Each row is a point. To make a cloud, some directions were put in groups of two or more. Within a group, all points are equally far from the middle, so they leave a hole (a ring in 2 directions, a hollow ball in 3). The other directions are filled evenly. Then the cloud was stretched, turned, moved and blurred a little. How many holes are there, and how many directions does each take, smallest first?

Cloud:
[[+0.42,-0.61],
[-0.50,-0.14],
[-0.20,+0.44],
[-0.49,-0.20],
[+0.72,+0.19],
[+0.25,-0.69],
[-0.09,-0.69],
[-0.20,+0.44],
[+0.51,+0.46],
[-0.38,+0.25],
[+0.74,-0.14],
[+0.32,-0.66],
[-0.49,-0.10],
[-0.25,+0.41]]
Holes: 1 (2)

Cloud:
[[+0.47,-0.46,-0.15],
[-0.64,-0.44,-0.08],
[-0.09,+0.26,+0.13],
[-0.66,+0.17,+0.26],
[-0.45,+0.23,+0.34],
[+0.29,+0.61,+0.28],
[-0.14,-0.96,+0.61],
[+0.12,+0.29,+0.50],
[-0.02,+0.18,+0.28],
[+0.22,+0.35,+0.96],
[-0.30,+0.50,-0.10],
[-0.50,-0.04,+0.25],
[+0.02,-0.66,+0.59],
[-0.75,-0.32,+0.04],
[-0.38,-0.02,+0.07],
[-0.65,-0.66,+0.01],
[-0.03,+0.26,+0.72],
[-0.22,-0.48,-0.13],
[-0.79,-0.43,-0.44],
[-0.26,-0.23,-0.60],
[-0.01,-0.30,+0.92],
[-0.13,+0.66,-0.59]]
Holes: 0

Cloud:
[[-0.85,-0.06,-0.53,-0.23],
[-0.11,-0.73,-0.08,-0.28],
[+0.02,-0.20,-0.15,+0.75],
[+0.03,+0.27,-0.82,-0.31],
[+0.14,+0.24,+0.83,-0.13],
[-1.02,+0.00,-0.16,-0.14],
[-0.44,+0.51,-0.06,-0.71],
[-1.01,+0.13,+0.13,+0.04],
[-0.03,+0.12,+0.78,-0.31],
[-0.21,-0.39,-0.55,+0.34],
[-0.25,-0.72,-0.28,+0.00],
[+0.18,-0.58,-0.09,-0.45],
[+0.23,-0.35,-0.16,-0.65],
[-0.09,+0.50,-0.12,+0.63],
[-0.06,+0.06,-0.17,+0.76],
[+0.00,-0.16,+0.75,+0.65],
[+0.02,+0.27,-0.80,-0.01],
[+0.13,-0.36,-0.01,+0.72],
[+0.59,-0.27,-0.24,-0.38],
[-0.05,-0.05,+0.91,-0.01],
[+0.35,+0.12,+0.86,+0.17],
[-0.49,-0.60,+0.21,-0.29],
[+0.06,-0.71,-0.24,+0.18],
[-0.49,-0.64,-0.32,-0.04],
[-0.22,-0.17,+0.89,+0.12],
[-0.22,+0.22,-0.85,-0.37],
[+0.67,-0.39,-0.09,-0.11],
[-0.22,-0.37,+0.37,-0.55],
[+0.36,-0.63,-0.07,+0.29],
[-1.00,-0.13,-0.08,-0.09]]
Holes: 2 (2, 2)
